Each point is reached from the start by the listed moves, each made once or not at all, plus a little noise. Is the number of moves made odd or even? Then give how often each move was made.
(in the rows, 128 means zero)

Moves:
(1): [150 141 139  83 133 138]
(2): [119 157 126 137  93 130]
(3): [107 169 183 144 104 102]
Start: [118 121 130 125 131 137]
Points:
[115 176 196  97 112 122] => even (1, 0, 1)
[ 88 193 187 151  69 114] => even (0, 1, 1)
[117 119 129 124 134 138] => even (0, 0, 0)

Moves:
(1): [160 119  95 105 120 114 137 126]
(2): [146 197 166 136 142 142 102 145]
(3): [152 118 152 119 101 154  78 112]
(4): [ 98 143 119 121 119 129 102 134]
(5): [114 141 139  82 120 145 134 142]
(6): [123 105 119 124 152 144 121 120]
Start: [115 139 124 127 136 145 129 141]
Points:
[126 189 169 112 137 202  20 142] => even (0, 1, 1, 1, 0, 1)
[162 175 118 108 168 161 101 152] => odd (1, 1, 0, 0, 0, 1)
[ 67 145 116  67 141 178 104 152] => odd (0, 0, 0, 1, 1, 1)
[ 81 129 107 114 147 161  96 141] => even (0, 0, 0, 1, 0, 1)

Moves:
(1): [132 142 154 147 115  82 118  95 144 121 165]
(2): [137 149 128 109 128 132 132 173 130 145 149]
(3): [142 137 132 143 144 127 146 139 107 122 137]
(4): [158 116 128 126 146 111 167 134 130 128 129]
(5): [100 107 125 135 111 121 119 102 111  98 106]
(6): [117 131 128  76 146 169 179 113 109 152  75]
(7): [ 76  99 132 164 139 116  85 118 125 117 116]
(8): [137 145 149 127 115 147 151 137 112 140 121]
Start: [128 160 136 167 105 109 118 138 125 137 125]
Points:
[129 151 133 101 122 129 202 144  92 152  68] => even (0, 1, 0, 1, 1, 1, 0, 0)
[130 178 183 206  77  78 141  99  90 106 143] => even (1, 0, 1, 0, 1, 0, 0, 1)
[195 211 185 176 112  69 195 172 106 153 189] => odd (1, 1, 1, 1, 0, 0, 0, 1)

Moves:
(1): [136 135 108 111 123 126 131 124 136 101 127  94 107 125]
(2): [117 126 129 103 124 134 160 123 101 129 145 189 175 108]
(3): [104 155 158 118 146 108 115 124 114 118 128 140 152 143]
(4): [144 123 156 116 118 124 125 157 115 118 101 114 125 157]
(5): [145 159 104  99 172 142 105 147 133 131 115 131  93 117]
(6): [114 133 137 149 144 128 119 121 139 102 146 116 122 141]
(7): [161 145 106 126 122 130 136 119 138 130 103 149 121 111]
(8): [164  76 112 147 111 128 141 113 165 133 172 102 149 121]
(9): [154 157  88 136  92 133 160 122 131 125 138  99 140 153]
(10): [112 140 134 130 147 140 109 123 140 118 162 118 123 108]
(11): [139 159  85 149  93  94 130 101  83 115 151 138 104 157]
Start: [132 154 132 109 116 121 141 123 150 134 118 160 122 154]
Points:
[168 222  80  96 124  90 105 137 115  61 119 108  36 212] => odd (1, 0, 0, 1, 1, 1, 0, 0, 0, 0, 1)
[164 107  94  90  87 129 187 104 168 113 180 160 172 126] => odd (1, 1, 0, 0, 0, 0, 0, 1, 0, 0, 0)
[150 193 145  70 170 143  98 170 153 118 111 138  83 150] => odd (0, 0, 0, 1, 1, 0, 0, 0, 0, 1, 0)
[190 237  80  91 128 105 107 129 118 109 110 171  49 160] => odd (0, 0, 0, 1, 1, 0, 1, 0, 0, 1, 1)
[200 188  98 109  77  76 132  87 147  72 164 122 104 180] => odd (1, 0, 1, 1, 0, 0, 1, 1, 0, 1, 1)
